Every row gives one point. Two turns around zero, p and q, are shown by what they do to some points. Write where each new point lands after one turn and then the other. Backwards means that the second turn is done in reverse. Each puzzle has new turns, and all numbers are rounded.
(in the rows, 128 means zero)

Turn p:
[ 80 106] -> [ 77 114]
[140 118] -> [138 116]
[165 160] -> [170 154]
Turn q:
[133 167] -> [112 164]
[147 130] -> [143 140]
[104  63] -> [142  60]
[128 152] -> [115 148]
Where do these land?
q, then p: [170 166] -> [152 179]
q, then p: [125 108] -> [133 108]
q, then p: [ 89 110] -> [99 96]

Turn p:
[111 144 160] -> [124 165 142]
[116 176 128] -> [139 166  99]
[107  81 138] -> [ 89 110 159]
[118  88 116] -> [100  98 139]
[188 150  98] -> [187 100 102]
Turn q:
[ 87 190 135] -> [ 85 189 122]
[160 121 147] -> [157 124 152]
[130  84 141] -> [129  86 146]
[136 116  89] -> [142 112  92]
Where do these land?
p, then q: [121 142 151] -> [129 155 135]
q, then p: [ 89 147  61] -> [ 98 104  58]
p, then q: [142  90 148] -> [120 112 169]
p, then q backwards: [160 134 151] -> [165 129 144]

Turn p:
[140 107 143 141 107  87] -> [128 104 140 156  97 102]
[165 117 119 145 114 122] -> [165 122 128 149 117 119]
[132 173 153 168 182  84] -> [ 97 183 129 161 146  67]
[ 84 160 119 113 137 141] -> [ 94 152 112  92 132 142]
[112 131  79 106  95 190] -> [156 127  99  81 122 193]
[190 157  99  91  97 138] -> [201 129 132  81 120 109]
[ 85  83 183 140 140 143] -> [ 74 107 165 163 140 165]
[116  95 130 122 152 118] -> [108 100 121 144 149 127]
Turn q:
[173 121 140 151 159  88] -> [166 142 122 134 187 115]
[122 180 129 136 145  70] -> [118 197 139 112 162 132]
[ 93 112 109 204 114 133] -> [ 98 136 118 210 128 138]
[114 133 144  72 108 139] -> [125 117 155  85  91 123]
[141 136 165  97 123  89] -> [156 148 168  97 137 112]
[135 125 133  87 178 176] -> [119  74 115  78 141 155]
[120 129 109 147  79 181] -> [126 115 102 160  66 147]
[157  94 103 100 159 130] -> [133  92 100 103 152  95]
[ 98 121 119 160  89 146] -> [111 130 129 174  91 135]
Where do these land?
p, then q backwards: [164 154  91 205 151 108] -> [170 133  88 187  83  91]
p, then q: [ 81 143 149 109 115 132] -> [100 118 161 112  94 137]
q, then p: [ 64  93 161 165 107 146] -> [ 96 141 162 188 100 170]
q, then p: [118 123  78 115 171  88] -> [ 77 126  85 109 148  96]
p, then q: [147  80 120  71 132 126] -> [139  70 136 125 157  87]
p, then q: [181 159 145 116 118 101] -> [173 164 152 111 147 107]
q, then p: [117 147 118 123  91 124] -> [132 143 134 110  91 127]
q, then p: [144 157 169 113 126 173] -> [170 113 160 108 142 166]
p, then q: [136  96 122 134 141 155] -> [132  99 107 141 146 144]

Turn p:
[142 132 139 110 150  81  87 139 115] -> [136 111 136 101 125  79 113 155 100]
[136 122 132 169  96 162 146 166 155] -> [134 108 134 168 133 147 158 131 184]
[ 95 182 174 166 111 113  86 101  93] -> [145 159 181 177 144  85  75 118 112]
[ 95  84 114 185  92 168 122 105 144] -> [134 102  99 186 136 150 115  67 157]
[ 86 187 173 132 100 113 109 104  89] -> [126 171 185 171 120 108  78 131 101]
[147 126 130  97 166 125 142 118 174] -> [102 118 135  68 147 141 141 125 133]
[165 100 107 141 159 132 164 117 115] -> [155 136 100 102 136 137 177 106 119]
[128 117  78  86 185 129 151 169 141] -> [ 85 132  72  85 141 133 166 167 121]
[125 156 164 130  91 162  77 100  86] -> [175 142 158 164 136 142  60 138 116]
[159 112  63 100 123 110 165 142 164] -> [108 127  85  77  85 138 163 131 164]
[131  89 133  92 134 113 161 148 133] -> [107 101 122 109 104 149 164 139 103]
Turn q:
[ 65 191 198 140 119 132 150 125 115] -> [120 200 204 103 120  89 141 112 124]
[153 159  87 153 139 154 134 137 140] -> [139 130 117 158 142 132 115 133 186]
[104 139 107 185 118  92 155 144 130] -> [132 131 149 158  74  99 124 163 149]
[161 109 116 103  95 122 126 154 159] -> [140 102  90  86 115 141 109 133 142]
[130 104 172  78 128 151 144  75 109] -> [127 137 128 109 139 155 160  61  82]
[126 135 110 138 109 130  99 116 162] -> [116 111 130 129 127 126  80 121 141]
[107 106 117  96 224 128 151 122 128] -> [ 86  95 120 152 167 105 207 120 126]
[148 123 111 215 120 157 102 163 138] -> [140 120 161 158 124 173  90 188 172]
[127 110  90  81  90 124 112 142 116] -> [112 137  62 110 119 133 105 132 110]
[159 105 171  91 139  90 107 102  84] -> [169 117 119 116 153 126 148 116  49]
Where do these land?
q, then p: [190 115  97 164 104  90 175 137 149] -> [168  78 114 111  84 147 144 116 189]
q, then p backwards: [ 91 140 141  86 190 124  99  89 103] -> [ 76 123 157 163 199 111 139 124 120]
q, then p backwards: [ 99 118 120 105  90  81 133 106 122] -> [107 110 107 110 121  74 120 107 101]
p, then q: [102 115 106 101 125 152 146 163  76] -> [127 173 111 157 114 144 125 171 165]
q, then p: [110 142 120 126 153 158 179 146 223] -> [ 47  78 153 102 113 160 120  80 139]
p, then q backwards: [178  74 162 139 125 176  87 120  96] -> [225 108 145 143 135 110 102 111 120]
p, then q backwards: [156 147 124 110 120 124  93 133 125] -> [142 144 133 142 106 109 112 158 140]
p, then q backwards: [ 96 145 118 148 144 116  83  96 142] -> [114 171 110 107 121 123  90 102 149]
q, then p backwards: [141 140 158 147 146  88 107 161 133] -> [164 142 160 121 144 111  96 157 118]
q, then p: [115 145 133 155  81 169 177 129 110] -> [127 158 174 135 125 155  97 130 184]

Turn p:
[152 117 119 225 138 107 112 141 144 120 141] -> [113 130 140 202  96 104  89 145 147 173 125]
[124 190 144  64 103 119 121 116 128 168 117] -> [130 181 108  63 127 139 146  76 119 112 130]
[160 138 112 137 124 139 147 175 111 143 113] -> [146 148 133 115  97 132 147 167 127 161 124]
[107  97 138 109 149 118 130 143 150 152 146] -> [109 107 143 101 165 120 121 128 146 147 138]
[137 108 154 153 124 107 174 142 133 123 139] -> [134 117 184 147 124 111 144 126 125 150 137]
[163 128 106 121 146 163 121 113 132 106 132] -> [156 137 102 155 149 156 132 152 133 121 125]
[ 84  99 117  96 116 110 125 106 109 111 163] -> [129  70 114 112 141 115 129 103 127  99 161]
[115 150 150 151 134 161 156 135 136 133 134] -> [100 147 158 139 124 158 135 138 110 130 143]
[130 130 125  91 122  98  87 151 100  89 108] -> [165 128 109  96 116  86 106 143 133  86 121]
[113 134 114 109 106 134 138 123 142 110 107] -> [122 127 123 122 121 130 158 126 142  95 119]
[135 109 150 131 110 135 107 138 130 153 125] -> [130 121 142 109 119 144 103 119 139 144 107]
[117 135 108 149 162 144 118  53 120 127 111] -> [103 123  81 175 155 138 127 112  88 117 104]
Turn q:
[114  88  93 162 103  86 152 100 155 112 147] -> [ 90  90 116 144  94  87 155 110 164 120 154]
[112  84 119 107 140 140 144 144 146 112 161] -> [115  78 131 101 130 152 122 135 158 122 142]
[149  98 172 123 140 143 117 121 155 135 105] -> [147 127 181 130 124 145 125 110 146 154 110]
[114 120 119 121  96 139 127 128 124 140 113] -> [118 127 120 125  98 135 131 133 120 123 103]
[156 118 142 135 143 127 138 158  97 105 117] -> [164 114 149 142 149 132 146 154 117 112 134]
[138 156 102 166 123 144 150 139 132 133 102] -> [145 151  91 166 128 132 148 130 144 116 114]
[152 149 105 101 148  81 118 154 130 128 105] -> [167 142 124 105 143  76 111 145 136 110 122]
[101 123 141 140 150 128 127 135 107 150 133] -> [109 116 124 131 160 130 132 137 114 149 111]
[116 118 125 148  91 143  80  63 146 106 136] -> [ 83 133 147 156  84 131 104  70 112 115 140]
[113 144 147 144 111 176 118 119 107 134 166] -> [102 133 114 147 126 180 118 129  93 145 144]
[107 112  96 101 145 111 119 153 188 118  96] -> [127 122 132 101 127 106  98 128 194 100  94]
[125 170 157 135 132 102 173 112  89 122 124] -> [122 168 126 122 154 115 185 144 102 133 151]
[135 171 122 130  99 123 113 138 133 141 143] -> [128 161 103 136 108 121 103 146 117 136 142]
[159 142 151  78 171 149 116 128  82 155 144] -> [173 129 133  85 168 151 114 123  75 153 132]
Where do these land?
p, then q backwards: [ 95  94 128 167 165 122 126  91  97 117 133] -> [110 102 114 166 134 119  83 133  83 134 155]
q, then p backwards: [157 170 103 122 131  91 128 158 137 111 148] -> [139 151 109 109 155 105 102 157 119  90 153]
q, then p: [152 126 123 115  99 139 130 156 115 127 159] -> [158 112 126 114 103 150 118 145 149 142 143]
q, then p backwards: [128 148 131 131 144 129  86 103 118 129 115] -> [131 145 165 135 145 111 117  99 125 131 124]
q, then p: [119 126  88 131 169 152 150 118 148 135 132] -> [117 121  94 156 170 135 152 135 146 125 115]
p, then q: [141 131 161 133 107 161 155 114 149  96 134] -> [130 147 156 161 138 174 147 123 133 130 148]
q, then p backwards: [134 158 136 134  92 101 163 143 109 168  96] -> [163 154  89 134 142 117 152 152 114 134  80]
q, then p: [143 163 170 125 129 126  96 166 152 129 149] -> [122 171 125 106 118 142  71 135 140 147 144]
q, then p backwards: [122 139 157 113 146 120 131 119  90  97 112] -> [117 140 162 102 151 136 164 125 126 115 116]
p, then q: [161  89 153 130 141 108  98 106 105 146  96] -> [167 130 154 136 131  91 127 103 104 127  81]
p, then q: [ 96  98  95 124 113 158 114 150 160 115 128] -> [109 103 136 123 117 153 111 140 185 111 114]
p, then q: [ 86  94  91 112 101 128 159 112 154 167 132] -> [ 94  94 120  88 118 145 167 103 168 140 106]

Turn p:
[125  91 170 128  74 154 102 166 176 144 155 136 167 162] -> [157  89 122 113  79  97 120 141 182 134  75 150 137  78]
[159 163 167  85 100 113 162 102  94 127  95 130 122  89] -> [112 208 160 144 107 124 159 104 105  93 114 110 123 129]
[165  90 121 128 153 190 128 133 183 127 130 108 151 107] -> [199 147  94 110 149 113 128 120 178 160 139 121 122 109]
[ 81 137 162 160 124 120 121 184 128 141  70 180 174  93] -> [ 93 108 138 105 148 156 171 150 121 152  51  86  99  79]
[150  93 171 150 172 150 121  90 151 117 169 158  83 120] -> [176 141 172 108 167 126 129 154 162 136 133 185 122 170]
[ 91 131  95 152  99 166 105 160  84  98 147 143  83 163] -> [ 87  98  76 144 124 167 114 170 129 102 139 187 113 123]
[141  92  75  88 113  91 109  88  87 105 108 132  85 158] -> [143 114 124 180 143 112 104 115  57  71 162 158 121 133]
[103  91 176 131 136 100 155 130 162 106 123 105 153 101] -> [171 115 172 102 127 159 151 121 143 120 114  94 163 109]
[114 150  86 155 103 101  90  94 130 169  79  96 147 124] -> [ 91 106 148 150 126 109  93 109 111 141 167  77  84  90]
[133 124 129  95 173 100 107 147  95 165 152 115 136 101] -> [147 145 128 106 108 128 100 146  72 160 115 105 131 163]
[155 168 126  87  93 139 123  84 131  93 162 101 160 186] -> [108 144 113 139  98  98  76  58 159  91 131 155 165 134]
[142 128 106 173 112 119 159 111 116 140 109  99 163 156] -> [106 117 136 181 128 131 125 103 141 163 153 111 154 100]
[136 119 163 112 178  92 142 161  95 132  96 122  78 132] -> [150 133 142 163 131 155 151 163  96 113 102  98 124 192]
[113 175  94 123 132 190 153  90 150 151 153 161 110 123] -> [ 95 144 102  91 131 113 158  91 152 150 168 174  89 149]
[112 168  78 153 156  95 144 180 138 104 173 137 109 105] -> [ 83 110  91  82 154 131 144 173 112 133 159 111 175 159]
Turn q:
[ 65 136 143 122 126 140  79 179  70 174 166 111 146 117] -> [102  97 150 114 103  93  81 163 124 121 195  68 113 161]
[154 121 146  67 112  88 161  57 144  82  92 174 123 148] -> [126 147  86 138 129 119 210  52  95 104  88 158 130 119]
[ 85 137 132 162 128 181 158 115 128 140 134  80 106 185] -> [120 101 172 137 152 192 113 144  93 162 117 122 104 175]
[152 134 116 100 139  79 140 152 181  92  69 119 142 106] -> [134 170 101 100 116 111 145 119 181  96  62 157 127 134]
[ 99  92 167 186 139 146 140 160 120 163 175  81 152 142] -> [170  90 192 132 113 164 105 159 143 142 154  78 147 158]
[ 81 140 157 176 129 150 106 126 117 102 157 136 120 120] -> [114 150 164 144 157 135  96 131 101 128 148  86 161 140]
[137 119 146 127 141 188  67 168 108 154 145 115 160 154] -> [135  71 137  68 129 124  76 150 111 129 170 126 151 136]
[130 124 124 123 129 105 159 117 164 147 108 147  92 148] -> [127 135 146 161 116 134 147 105 136 126 108 178 112 136]
[149 116  73  96 139  86  78 158 118  96 106 130 132 102] -> [124 156  53 111 133  99 118 148 171  88 144 146 126 127]
[135 127  90 112 174  86  79 158  74 101 178  84 137  87] -> [124 160  80  95 140 131 123 160 190 107 206  79 114 121]
[131  92 125 129 132 147 211  75 171 116  95 190  87 132] -> [111 114 153 197 152 149 194 105 112 120  67 183 148 100]
[131 127 140 123  82 177 166 114 110 152  89 131 159  77] -> [127  81 130 138 126  91 133 148 102 145  64  93 116  86]
[133 138 107 155  92 134 105 167  79 143 141 137 178 143] -> [152 122 105 114 102  94 107 185  98 159 157 111 145 142]
[122 154 119 114 123 145 151  98 171 129 171 149 131 137] -> [ 87 137 136 136  97 166 138 103 113 156 122 137 147 107]
[169 161 122 125 174  90 132  87 146 131  89 152 118 134] -> [129 158 120 118 157 104 162  80 159 160 119 179 121 120]
[116 108 140 158  89 145 116  84 148 154 143 112 107 131] -> [146 105 135 175 128 156  89  96 107 144 122 115 124 123]
[188 149 130 100 130  89 128 161 128  97 119 129  86 113] -> [149 184 118  99 125 117 142 128 140  89 133 163  93  91]
Where do these land?
q, then p backwards: [131 124  71  96 131 131 176 113 145 144 144  94 136 108] -> [ 90 142 144 161 108 177 138 175 120 146 103 125 130 140]
q, then p backwards: [105 156 105 125 131 161  72 141 149 149 100 128 162 139] -> [126 165 110 134 150 120  82 137 127 134 185 135 151 157]
p, then q: [138 130 144 116 117 111  80 169 154  71 109 131 116  91] -> [118 164 103  69 152 134 127 152 160  79 105 127 120 132]
q, then p: [ 95 139 125 135  90 162 152 150 107 112 157 125 164  82] -> [126 130 107 134  83 174 112 154 125 126 130  71 133  96]
p, then q: [156  85  72 136 157 132 177 137 103 163 149 156  85 135] -> [150 121 153 153  99 118 174 182 125 174 186 154 139 121]
q, then p backwards: [180 154  91 136  85 142 106 151 135 168 162 164 135 152] -> [128  88  91 127  89 148 113 131  90 171 190 115 139 122]
q, then p: [112 142 157  90 116 159 171 101 100 128 109 153 104 174] -> [127 137 153 169 121 189 163 122  92 128 122 169 130 150]
p, then q: [142  77 171 102 111 154  77 100 134 130  77 124 127  87] -> [152 175 143 103 175 112 107 105 130 102 118 148  91  62]
q, then p backwards: [182  89 124 101 153 174 161 106 145 155 156  93  82 169] -> [ 32  70 129 156 124 165 139 103 118 113 116 139 116 135]
q, then p: [ 99 163 131 111 134  98 164  89  65  92 168  77  90  87] -> [114 150 118 119  96 184 137 140 168 122 211 106 127 194]
p, then q backwards: [163 147 131 181 167 111 135 166 147 122  97 167 172 119] -> [107 147 113 167 161 155 154  87 107 104  89 126 164  83]
p, then q: [ 95 102 134 183 117 116  96 118 100  65  97 151 180 111] -> [ 92  90 151 104 196  95 107 130 171 101 114  94 157 101]
p, then q: [106 143 159 155  77 127 137  92 162 137 123 118 120 167] -> [139 138 154 169 112 148 117  84 119  95  93 108 164 125]
p, then q: [163 105 145  88 159  68 107 149 152  96 164 110 152  96] -> [165 129  77  37 118 104 145 120 142 127 131 115 121 141]
p, then q: [106 156 157 116 151  76 136 158 113 147 111  79 105 169] -> [180 103 122 123 134 170 102 146  84 124 110 111 123 185]
p, then q: [ 75 135 132 178 152 128  99 109 136 168 124 178 119 163] -> [126  75 175 175 139 121 131 106 135  76 148 158 128 153]

Turn p:
[157 138 127 108 147 153 146 147 121 102 155 134  97 137] -> [122 149 135 111 133 116 135 126 109 104 130 179 108 153]
[186 141 143 124 145 152 126 137 132 157  78 150 105 114] -> [196 115 155 120 130 101 122 121 105 124 106 162 131 103]
[ 80 118 114 127 107 121 151 144 127 138 118 102 138 102] -> [104 122 134 144 115 140 134 161 161 146 115 105 100 112]
[ 92 144 115 121 125 128 106 104 109 118 160 112 155 103] -> [ 83 126 125 117 145 157 145 108 143 149 154 113 122 110]
[ 90 152 114 138 142 114 142 117 138 123 120 141 146 137] -> [120 155 104 132 140 130 146 137 158 139 120 117 150 115]
[ 85 101 110 136 133  87 133 127 119 152 154 142 132 106] -> [119 110 118 154 105 159 166 123 169 143 133 110 129 147]
[184 151 143 133 107 125 160 123  92 107 143 130 105 149] -> [115 158 164 138 117 120 135 132  65 106 130 156 147 139]
[ 94 127  92 120 105 123 114 122 146 135 150 121 140 147] -> [112 133  89 117 126 166 123 144 134 148 135 108 123 137]
[108 130 120  96 129  93 116  97 150 115 141  95 129 130] -> [108 140  99 121 139 133 146 107 117 137 122  79 101 137]
[ 99 110 129 118 138 106 122 137 113 101 130 118 153 137] -> [ 85 112 112 121 125 113 138 128 147 122 124 108 136 137]
[157 109 144 130 139 161 163 103 112 130 140 125 126 149] -> [123 141 147 138 129 146 105 109 114  80 107 151 134 130]
[179 112 129 138 116 153 118 130 140 113  86 164 117 116] -> [179 114 133 116 111 102 114 138 107  93 149 145 136  99]
[181 130 140 129 133 153 100 156 118 162  79 145 119 147] -> [178  90 140 112 125 102  96 132  97 137 105 163 152 118]
[173 135 175 123 119 147 118 155 159 149 107 159 139 124] -> [187 125 169  92 124 102  96 130 126 127 129 129 145 136]
[ 62 123 140 144 121 118 104 118 136 129 132 119 110 125] -> [109 135 101 156 116 124 113 111 162 166 146 108 115 127]
[122 127 114 163 141 114 129 131 138 117 154  93 137 124] -> [109 123 123 158 168 137 134 142 133 124 145 114 121 147]
Turn q:
[149 124 134 163 111 121 146 129 124 113 100 113 140 132] -> [142 153 123 148 120 130 134 110 128 134  88 125 120 148]
[111 140 120 122 156 112 133 182 118 135 110 130 140 131] -> [109 150 145 116 156 109 121 143 124 151 128 110  89 118]
[ 95 151  91 128 134 128  96 125 133 173 167 129 126 122] -> [127 112 115 128 120 100 112 126 124 129 177 144 119  70]
[161 158 106 115 111 118 108 141 109  86 126 140 130 116] -> [125 169 105  96 138 138 162 136 144 113 111 127 139 107]
[155 125 153 146 139 123  91 129 130 133 136 159 148 131] -> [167 135 127 102 132 125 107 138 163 121 129 150 122 139]
[171 114 136 156 141 128 157 171 167 119 169 117  75 127] -> [157 136 176 186 131 143 167 173 157 151 131 130 143 119]
[136  83 108 122 125 105 155 117 159 143 156 106 121 120] -> [117  91 151 160  96 118 128 154 124 137 102 139 148 110]
[138 124 108 127 150 137 125  99 158 138 134 116 143 115] -> [124  92 116 144 141 131 118 122 138 129 114 156 134 108]
[119 107 150 127 160  89 110 149 151 150 116 104 113 114] -> [121  96 163 134 116 122 125 142 158 130 123 116  76 124]
[104  87 104 112 100 167 121  95 108 132 120 114 123 160] -> [134  95  83 125 100 147 117 129  73 138 134 110 146 138]
[136 140 117 112 106 147 155 116 141 133 125 160 106 117] -> [111 142 144 129 125 163 132 119 110 128 141 153 159 122]
[124 173 169 148 126 130 153 123 154 102 100 167 136 176] -> [111 178 119 143 148 135 124 119 141 128 149 163 121 201]
[ 97 130 167 117 120 142 108 121 120 114 136 141 149 102] -> [128 125 129 111 140 127  98 118 136  79 144 105 136 141]
[ 95 138 123 118 149 113 144 126  81 117 112 128 122 118] -> [110 127 139 102 146 103 151 110  92 117 129 110 110 134]
[122 115 145 164 103 163 108 118  99 123 116 106 136 148] -> [173 132  91 138 116 132 117 104 113 127 129  97 125 151]
[134 139 117  70 118 125 138 109  96 136 126 117 140 119] -> [ 90 113 120  86 123 124 137 106 122 138 121 112 159 116]
Where do these land?
q, then p backwards: [125 149 118 145 128 144 106 107 128 123 124 143 136 142] -> [131 128 109 131 146 146 111 118 142 117 136 143 108 140]
p, then q: [177 116 115 132 130 121 107 126 117 142 127 128 126 124] -> [158 118 134 104 131 124 133 136 112 136 103 117 150 145]
p, then q backwards: [130 109 131 109 161 140 155 137 118  31 133 138 110 128] -> [ 78 179 125 131 128  62 112 100 127  89 142 148 140 123]
p, then q: [111 108 123 116 127 144 101 134 149 141 120 148 132 121] -> [125 110 119 128 109 156 125 148 139 135 122 138 143 104]
q, then p: [130 125 103 119 154 132 114  99 156 152 129 112 137 129] -> [153  99 109 139 103 144 135 122 155 114 143 130 120 125]
q, then p backwards: [119 124 118 143 102 124 119 125 147 130 112 107 143 117] -> [110 103 129 125 123 137 140 104 126 132 113 118 110 140]
p, then q: [124 122 137 151 164 133  99 119 137 148 111 116 138 114] -> [149  87 135 136 133 130 124 133 140 127 101 155 115 124]
q, then p backwards: [114 111 119 139 127  64 126 115 141 153 116 144 140 136] -> [125 111 146  96 118 152 143 166 104 115 115 127  90 128]
q, then p: [131 123 136 123 119 137  99 121 114 153 117 105 130 166] -> [138 115 111 130 119 171 120 135  98 135 120 122 110 138]
p, then q: [138 158 148 131 106 131 168 220 156 111 174 134  87 144] -> [117 193 139 108 113 111 137 167 162 175 200 132 111 165]
p, then q backwards: [121 118 124 116 146 120 119 113  87 103 164 120 146 119] -> [112 162 133  89 134 121 143  98 132 121 111 120 109 116]
p, then q: [118 128 134 125 112 114  96 114 141 142 121 126  82 118] -> [153 120 129 129  88 124 147 105 125 145 134 143 139 105]
p, then q: [146 132 160 130 111 139 131 109 145 148 127 130 139 128] -> [142 117 110 115 131 135 131 107 165 124 127 115 134 136]
q, then p backwards: [118 179 137 102 123 136 179 171 131 108 111 138 144 115] -> [107 178 156 138 133 125 153 103 122 101 165  93 154 142]
q, then p: [118 118 116 139 111 141 200 110  53 137 134 130 130 119] -> [ 80 115 166 139 125 136 147  95 102 127  87 102 180  98]
